Each row is a point. The ring and each string are closed loops that go straight from each point to the next, and from the last back to the first. Before rounding, they use only three directions, however many columns there are. How many times does the string pass through the ring? Passing back the other way cancels.
In the rows, 128 means zero.

Ring (9 x 4)
[[189 129 113  85]
 [183 150 104  62]
 [147 158 115  63]
 [116 146 134  89]
 [ 82 126 151 143]
 [ 70 113 151 195]
 [ 88 104 145 212]
 [133  98 137 183]
 [171 105 127 132]]
String (22 x 4)
[[175  79 149 130]
 [157 108 136 120]
 [143 137 114 131]
 [161 121 128 103]
 [146 138 116 116]
 [165 129 126  82]
 [192 154 109  24]
 [177 193  84  16]
 [136 176  97  88]
 [126 159 115  95]
 [105 163 127  79]
 [ 95 127 162  89]
 [ 99 113 162 119]
 [103 107 160 133]
 [100 103 162 146]
 [110 117 142 150]
 [ 98 126 133 176]
 [119 105 149 148]
 [123 101 150 149]
 [120 114 135 166]
 [123 114 121 201]
 [159  78 141 183]]
Times through: 1
String (28 x 4)
[[ 35 123 155 212]
 [ 67 131 136 197]
 [115 125 133 148]
 [114 103 153 150]
 [ 84  89 161 211]
 [107  90 156 188]
 [106  87 146 227]
 [123 104 127 209]
 [131 126 116 171]
 [145 123 113 170]
 [167 110 115 162]
 [150 122 119 143]
 [150 110 135 128]
 [175  86 145 126]
 [189  72 144 143]
 [158 101 125 170]
 [133 122 116 181]
 [122 125 118 183]
 [129 115 138 140]
 [111  89 157 178]
 [ 68  92 157 240]
 [ 48 116 143 249]
 [ 69 130 134 206]
 [112 124 136 148]
 [ 88 101 166 158]
 [107 105 158 140]
 [108 108 155 139]
 [ 66 103 171 170]]
Times through: 4

Ring (10 x 6)
[[101 130 178 164 103 115]
 [ 58 136 162 145 128 139]
 [ 49 135 147 130 146 151]
 [ 73 127 123 115 158 158]
 [108 119 112 110 158 153]
 [145 116 115 107 161 138]
 [159 119 130 108 163 123]
 [163 123 149 117 158 110]
 [151 126 173 144 127  99]
 [133 127 179 160 107 103]]
String (27 x 6)
[[103 128 125  99 180 145]
 [141 114  94  86 185 152]
 [177 103  97 108 150 139]
 [173 106 118 128 128 128]
 [134 122 139 122 148 126]
 [122 132 148 106 177 124]
 [167 131 151  92 195 105]
 [190 124 159 113 165  93]
 [162 137 177 108 181  91]
 [134 138 176 118 168 102]
 [117 129 156 129 145 121]
 [148 119 161 156 105 109]
 [164 117 186 185  70  89]
 [116 135 202 170 103  94]
 [ 90 139 183 146 133 114]
 [113 125 155 144 122 124]
 [112 123 156 152 111 125]
 [ 89 133 158 133 142 130]
 [ 39 144 170 136 147 140]
 [  7 145 165 141 138 155]
 [ 71 126 144 146 119 147]
 [ 99 122 139 140 124 140]
 [ 83 133 145 119 159 140]
 [ 26 141 124  93 194 172]
 [ 65 125 108 105 167 170]
 [117 113 115 129 130 149]
 [120 119 130 128 137 138]]
Times through: 2
String (29 x 6)
[[152 130 199 168 102  83]
 [123 134 194 161 113  96]
 [ 95 138 172 133 148 119]
 [105 130 158 135 138 125]
 [121 120 154 154 107 123]
 [ 97 132 156 130 146 129]
 [ 31 148 184 144 140 134]
 [ 27 144 173 148 131 142]
 [ 64 128 153 155 110 144]
 [ 19 141 152 132 147 158]
 [  8 149 149 108 183 163]
 [ 72 135 145 117 163 144]
 [ 93 131 145 121 155 137]
 [ 48 135 122  98 185 166]
 [ 69 123 101  99 173 173]
 [117 111 104 120 138 156]
 [123 118 128 127 137 138]
 [105 129 135 108 170 138]
 [125 123 114  90 187 144]
 [169 111  98  90 178 140]
 [174 108 117 120 139 128]
 [149 114 135 135 127 125]
 [132 126 144 117 157 124]
 [150 132 151  97 189 111]
 [184 127 158 107 174  96]
 [185 118 158 136 131  97]
 [148 119 151 143 120 115]
 [125 127 157 132 141 119]
 [134 134 182 138 141  99]]
Times through: 3
